Rows are points. The last column is the point's height on a tilted bowl or saddle (a function of degree 2), plus a little noise. Count its main directions that bend up, bend down and stay straight.
In the rows, zero is written as 128.

Points (11 x 3)
[[ 88 111 114]
 [ 64 106 113]
 [209 147  50]
 [111 162 117]
 [165 161  90]
 [ 72 187 110]
 [126  76  70]
 [131 138 110]
 [173 112  72]
 [169 139  87]
 [117 201  93]]
Directions: 0 up, 2 down, 0 straight

Points (17 x 4)
[[148  75 151 169]
 [150 114 217 190]
 [172 162 128  98]
 [ 84 184  40 223]
 [ 94 120 149  95]
 [ 76 149 169  75]
 [ 84 139 188  84]
 [172  54 120 173]
 [153  88  58 114]
 [139 125 155 131]
 [108  91 147 117]
 [180  79 147 172]
 [126 108 147 127]
 [ 98 195 125 143]
 [166 101  67 109]
 [ 60 176 145  87]
 [147 108 134 130]]
Directions: 1 up, 1 down, 1 straight

Points (16 x 4)
[[ 69 150 104 177]
 [ 98 111 112 126]
 [111 126 145 126]
 [ 76 106 133 128]
 [ 65  68 164 108]
 [172  73  61  28]
 [ 98 192 165 136]
 [ 91 179 216  76]
 [173 112 159  78]
 [149  73  84  71]
 [152 161 131  87]
 [110 119 118 128]
 [ 84  98 102 116]
 [ 89  71 176 129]
 [ 65  65  99  72]
 [122 132  80 124]]
Directions: 1 up, 2 down, 0 straight

Points (25 x 5)
[[208  92 197  56 104]
 [153  65 185 128 148]
 [120  95 119  94 123]
 [119 127  44 132  34]
 [206 164 148 126 106]
 [108 157 201 217  92]
 [ 97  88 166 127 154]
 [148 110 111  36  75]
 [171 123  84 142  76]
 [ 71 120  81 126  77]
 [ 76 166 118 199  74]
 [ 74 141 191 211  97]
 [156 183  70 133  56]
 [114 129 106 187  98]
 [ 80 120 187  87 142]
 [170 139 184 150 150]
 [ 75 134 146 136 136]
 [122 159  95 130 106]
 [105  84 104 129 104]
 [171 142 177 156 145]
 [101 164 110 129 115]
 [126 108 119 153 127]
 [117 161 169 128 154]
 [130 107 223 148 162]
 [122 129  54 102  48]]
Directions: 0 up, 4 down, 0 straight

Points (23 x 5)
[[115 149 122 118 139]
 [176  89 120 138 122]
 [140 112 137  67 113]
 [164 143  81 175 176]
 [149 206 220  60 223]
 [114 172 162 151 165]
 [173 208 120  94 195]
 [ 77 138  82 129 161]
 [ 97 166 195 170 182]
 [ 98 207 228 107 230]
 [118 173 114 135 163]
 [100 154 108  81 149]
 [173 101 185  81 128]
 [ 95  89 129 155 120]
 [117 115 108 215 167]
 [139 109 188  98 124]
 [ 98  77 163 124 110]
 [199 110 177  76 141]
 [ 99 145 153 191 164]
 [158  94 197 148 138]
 [162  95 120 132 116]
 [175 122 141 107 126]
 [206 129 147  99 147]]
Directions: 4 up, 0 down, 0 straight

Points (24 x 5)
[[ 39 131 152 150 132]
 [ 51 140 152  48 125]
 [ 69 138 138 183 123]
 [ 57 135  52 164 178]
 [ 94 108 145  83  99]
 [166 121  76 180 207]
 [101 140 136 167 134]
 [ 89 107 117 151 143]
 [ 91 145 101 192 137]
 [135 134 167 119 137]
 [128 110 189 166 160]
 [178 176 104 167 195]
 [164  71 148 181 207]
 [ 88 166 196  79 145]
 [104 126 162  99 117]
 [119 136  73 151 167]
 [ 97 101 160 229 164]
 [141  58  78 143 169]
 [144  40 104 101  88]
 [116 181 159 109 149]
 [180 183 132 116 193]
 [124 165  77  93 166]
 [122 178  75 160 167]
 [175 173 122 142 185]]
Directions: 3 up, 1 down, 0 straight

Points (47 x 7)
[[128  94 134  93 153 149 112]
 [100 198 122  94 149 140 119]
 [140 121  96 162 168 131 112]
 [128 206 108 195 154 209  87]
 [ 95  96 159 108 101 149  98]
 [108 195 176 144 124 168 109]
 [108  83 132 127 104 156  97]
 [116 105  54  43  43 166  50]
 [ 53  69 165 131 115 196  53]
 [ 37  72  82 207 134  80  26]
 [145 113 120 190 175 176  90]
 [ 77  78 237  64 127 116  48]
 [170 131 205 122  60 130  80]
 [154 187 102 141 128 147 116]
 [148 112 140 163 132  86 102]
 [164 169  79 120  94 194  92]
 [126 159 116  88 163  94 128]
 [114 134 129 124 103 185 109]
 [151 122  54  83 199 206  89]
 [ 68  88 127 118 186  91  87]
 [127 119 162  45 212 130 104]
 [ 58 145 199 118 139 107  91]
 [ 99 169  94 121 155 157 121]
 [138 115  76  81  99 155 103]
 [124 196 159 169 121  83 100]
 [ 65  83 124  83 193 120  82]
 [102 174  86 168 143 119 112]
 [171 118 108  83 184  91 117]
 [140 158 129  64  80 118  99]
 [ 70 220 162  93  89  56  53]
 [162 129  91 172 139 125 104]
 [172  86 161 132 138  18  61]
 [114 168 134  81  90  79  94]
 [123 112 153 136 137  78 108]
 [119  65 164  96 119 166  85]
 [172 204 102 174 128 135  98]
 [143  98 161 172 123 150  93]
 [ 53 203 120 125 127 132  96]
 [105 111 178 156 124 137 101]
 [ 55 184 126 144 204 107 103]
 [150  77  91  89 111 197  85]
 [ 86  87 130  75 139 102  95]
 [114 231  58 148 121 148  82]
 [120  95 166 105 146 145 108]
 [ 85 123 124 151 181 115 110]
 [124 140 129 117 167 166 126]
 [132  81  34 135 105 179  67]]
Directions: 0 up, 6 down, 0 straight

Points (42 x 7)
[[ 96 138 118 122 166 138 128]
 [109  92 133  91 100 116  85]
 [ 82 165 134 155 156 109 131]
 [118 195  94 122 117 120 187]
 [136 119 127  78 166 160 108]
 [ 74  96 144 163 160  78  99]
 [ 85 135  96  86 249 112   7]
 [125 132 121 139 138  96 137]
 [114 139 139  90 175 144 115]
 [184 116 120 103 135 143 112]
 [ 96 110 188 155 174 140 102]
 [113  93 111 132 119 138 125]
 [124 108 100 102 117 141 139]
 [135 138 140 182 117 111  86]
 [ 77 139 138 121 128 129 147]
 [174 185 145 115  85 153  77]
 [ 78 132 180 183 129 161 100]
 [177 177 170 140 143 138  83]
 [134 149 104 136 193 101 127]
 [154 174 139 102  49 107  78]
 [125 138  78 160 147 148 152]
 [144 149  98 153 136 122 141]
 [132 105 125 152 138 110 111]
 [111 107 103 104 117 113 132]
 [105 145 180 121 144 147 128]
 [ 94 153 141  91  85 122 135]
 [151 160 128 121 177 107 133]
 [153 174 129 107 153 145 126]
 [133 164 150 118 149 136 122]
 [174 136 113 151 145 145  97]
 [ 78 177 174  99 117  97 154]
 [116 141 158 157 136 107 110]
 [121 123 132  96 213 149  64]
 [131 128 129 119 156 137 115]
 [116 102 104 129 163 176 117]
 [134 106 172 157 148  98 103]
 [ 80 102 110  97 162 156 125]
 [104 175 117 162 159 106 132]
 [ 97 119 124 148 194 186  77]
 [122 117 183 121 149 123 117]
 [118 168 165 120 117 156 121]
 [162 152 134 130 133 135 110]]
Directions: 2 up, 2 down, 2 straight
